Each row is a point. The ring and each string are closed loops that go straight from each point to the next, and from the last back to the first. Before rounding, they use only three directions, however many columns there are. Count how often each string passes through the ring. Passing back the other way cancels.

Ring:
[[ 38 -20  -4  15]
 [ 45   3  -8  14]
 [ 34  24  -7   9]
 [ 15  29  -2   5]
 [ -8  22   8   1]
 [-26   1  16  -1]
 [-30 -23  18   1]
 [-22 -37  15   4]
 [  0 -43   8  10]
 [ 20 -36   2  13]]
String, 8 rows:
[[-34  -3  -7  -3]
 [-45 -37  26   0]
 [-17 -60  25   9]
 [ 23 -53 -18  15]
 [ 33 -15 -23  12]
 [ 16  -2  -1   8]
 [ 16  12  16   8]
 [  0   4  -8   4]]
Times through: 0
String:
[[  3   4   6   5]
 [  0  17 -18   2]
 [  1  34 -19   0]
 [  6  44  12   2]
 [  7  31  24   4]
 [  6   7   8   6]
 [  1   8 -10   3]
 [ -5  13 -15   1]
 [  1   1   1   5]
 [ -6  15  33   3]
 [-24  28  33  -2]
 [-33  32  19  -5]
 [-21  18  -4  -2]
 [  1  -3  -9   5]
 [  2   7  16   5]]
Times through: 0

Ring:
[[ 32 -14  -4  -7 -20 -27]
 [  5  11   2   2   4 -29]
 [-20  19  -4  13   9 -16]
 [-31   5 -25  18  -6   4]
 [-23  -9 -28  17 -21  12]
 [  5 -27 -15   9 -44  13]
 [ 29 -27  -7  -2 -40  -7]]
String (28 x 6):
[[ 14  14  18   0   4 -35]
 [ 17  14   7  -4  11 -44]
 [ 11  13  22   3   0 -29]
 [  8   9  26   6  -9 -18]
 [ 24  10  18  -4   3 -40]
 [ 38   1 -19 -18  11 -60]
 [ 32  -6 -22 -13  -1 -45]
 [ 40 -11 -24 -17  -4 -48]
 [ 46 -15  -9 -16 -15 -42]
 [ 38 -16   8  -7 -27 -24]
 [ 13  -9  21   8 -32  -1]
 [  9 -10 -10   3 -20 -11]
 [ 19 -16 -14  -1 -24 -14]
 [ 12 -13   2   5 -29  -4]
 [ 10 -12  10   8 -32   0]
 [ 17 -17 -16   0 -25 -12]
 [ 30 -26 -23  -7 -29 -18]
 [ 45 -34 -15 -11 -40 -19]
 [ 50 -34  -1 -11 -45 -17]
 [ 42 -26   6  -7 -39 -16]
 [ 49 -26 -11 -15 -29 -32]
 [ 52 -24 -32 -21 -15 -47]
 [ 32 -14 -29 -13  -9 -38]
 [ 45 -11 -19 -18  -4 -51]
 [ 34  -2   2 -10  -5 -41]
 [ 19   3  16   0  -9 -27]
 [  1  -1  10   9 -18  -6]
 [  3   6  27  10 -15  -9]]
Times through: 1

Ring (7 x 9):
[[  0  12 -10 -21   8  15   7  -7  21]
 [  1  10 -15  -7  28  30  23 -14  12]
 [  1  -3  -9   8  27  28  20 -18  -2]
 [ -1 -18  10  19  10   2  -6 -14  -9]
 [ -2 -24  22  10 -17 -17 -27  -7  -6]
 [ -2 -20  18  -6 -32 -15 -26  -4  -1]
 [ -1  -2   3 -22 -20   0 -10  -4  13]]
String, 27 rows:
[[ -1 -18   5  11   1  11   1 -15 -11]
 [ -1 -26  13  22   1   1  -8 -15 -17]
 [ -1 -26  25  27   4 -18 -27 -11 -11]
 [ -2 -18  23  16   2 -21 -29  -8  -1]
 [ -1 -15  15   7  -4 -11 -19  -8   0]
 [ -1 -15   8   1 -11   1  -9 -10  -3]
 [ -2 -28  18   2 -35 -10 -22  -7 -12]
 [ -3 -34  30  -2 -55 -29 -41  -2 -10]
 [ -3 -31  23 -10 -60 -21 -34  -2  -8]
 [ -2 -23  17 -16 -52 -14 -26  -2  -3]
 [ -2 -10  15 -19 -34 -18 -28   0  12]
 [ -2  -7   9 -26 -38  -9 -20   0  12]
 [ -1  -5   1 -28 -34   4  -7  -3  10]
 [ -1  10  -3 -38 -22   1  -7   0  27]
 [ -1  20  -4 -32   4   0  -7  -1  36]
 [ -1   3   1  -9   7   4  -4  -8  14]
 [  0   2  -7 -14   1  17   8 -10   9]
 [  0  13 -18 -21  14  30  22 -11  17]
 [  0   5 -16 -14  10  31  22 -13   8]
 [  0  -2  -8  -7   6  23  14 -13   3]
 [  1   4 -18  -6  20  37  28 -16   4]
 [  1  11 -24   0  44  46  39 -20   6]
 [  0   7  -8   5  39  21  15 -15  10]
 [  0  -1  -2   4  22  14   6 -13   5]
 [  0  -3  -3  13  32  17  10 -16   1]
 [  0  -5   2  15  29  10   3 -15   1]
 [ -1  -7   5   8  15   4  -4 -12   2]]
Times through: 3
